Each row is a point. The points of each table are mixes of a few directions, plus a little noise. Count the directions of each table, and those that both share. Where both have some left over, give the other angles between the two spaces (their principal angles), to ten degrees, smallest first.

First, 4 rows:
[[-0.5 -7.1 -6.8]
 [ 0.1  1.0  1.0]
 [ 0.3  4.2  4.0]
 [ 0.2  1.9  1.7]]
Second:
[[-1.2  2.7 -0.7]
 [-8.9 -5.3  1.9]
 [ 5.0  2.8 -1.0]
 [ 4.2 -0.3 -0.1]
 [ 0.9  0.0  0.0]]
Directions: first 1, second 2, shared 0; angles 60

First:
[[ -2.3   0.2   2.9  -0.9]
 [ -0.7   0.1   0.9  -0.2]
 [ -3.4   0.3   4.2  -1.2]
 [ -2.9   0.3   3.6  -1.0]
 [  4.6  -0.5  -5.7   1.6]
 [ -0.9   0.1   1.2  -0.3]
 [ -3.3   0.3   4.0  -1.2]
 [  8.9  -0.9 -11.0   3.2]]
Second (6 x 4):
[[-12.7  -2.9   5.8  -3.3]
 [  3.3   0.8  -1.5   0.8]
 [  1.6   0.4  -0.6   0.4]
 [  5.5   1.2  -2.5   1.4]
 [  1.5   0.2  -0.6   0.4]
 [  0.8   0.2  -0.3   0.3]]
Directions: first 1, second 1, shared 0; angles 30

First (6 x 6):
[[ 2.6  2.6  4.3  4.6  0.1 -1.1]
 [-0.4 -0.3 -0.6 -0.4  0.0  0.2]
 [ 4.7  4.7  7.7  7.9  0.0 -1.9]
 [-3.6 -3.4 -5.6 -5.8  0.0  1.4]
 [-3.6 -3.4 -6.0 -5.9 -0.1  1.5]
 [-0.1 -0.1 -0.2 -0.4  0.1  0.1]]
Second (7 x 6):
[[-3.5 -9.2  2.6  0.3 -2.3 -0.2]
 [ 1.6  4.5  0.1 -1.4  0.1 -1.8]
 [-3.9  6.7 -7.0  1.7 -3.7  1.1]
 [ 0.9 -0.2  3.9 -1.4  3.4  4.9]
 [ 3.3  0.1 -2.3  1.9  0.5 -5.2]
 [ 1.7  6.1  0.4 -1.9  0.3 -1.1]
 [-0.3 -7.6  2.4  1.1  1.5  2.0]]
Directions: first 1, second 4, shared 0; angles 60

First, 9 rows:
[[-4.1 -7.7  7.7  0.2  1.4 -6.5 -3.8 -8.7]
 [-2.0 -3.7  3.7  0.2  0.7 -3.2 -1.8 -4.2]
 [-2.9 -5.4  5.3  0.1  1.1 -4.6 -2.6 -5.9]
 [ 0.8  1.4 -1.4  0.0 -0.2  1.2  0.7  1.6]
 [ 0.0 -0.1  0.1  0.0  0.0 -0.1 -0.1  0.0]
 [ 2.9  5.5 -5.4 -0.2 -1.0  4.7  2.7  6.1]
 [ 2.0  3.8 -3.9 -0.1 -0.6  3.4  1.9  4.4]
 [ 3.0  5.6 -5.7 -0.1 -1.1  4.8  2.7  6.3]
 [ 0.2  0.4 -0.4  0.0 -0.1  0.4  0.2  0.5]]
Second:
[[-0.7  0.4 -1.3  3.0  2.2 -2.7  3.5 -0.3]
 [-2.8 -1.1  1.0 -2.3 -2.6  8.0 -3.4 -1.9]
 [ 5.1  3.4  2.1  0.9 -1.1  0.6 -4.9 -2.1]
 [ 3.4 -2.1  0.5  5.8  4.0 -3.5  6.4  1.3]
 [ 0.9  2.7  1.4 -2.7 -1.3  0.7 -4.4 -0.7]
 [-8.0  0.2 -3.4 -0.2  3.8 -3.8  7.1  1.0]
 [ 2.8 -1.9 -0.3 -4.2 -6.6  2.3 -7.3  0.4]
 [ 0.7 -0.8  1.9 -3.6 -1.6  1.9 -2.6  1.4]
 [ 1.6 -0.6  2.7  3.7  7.0 -4.3  8.4  2.9]
 [-3.1 -0.4 -4.4 -0.6 -3.9  0.9 -2.8 -2.2]]
Directions: first 1, second 5, shared 0; angles 90
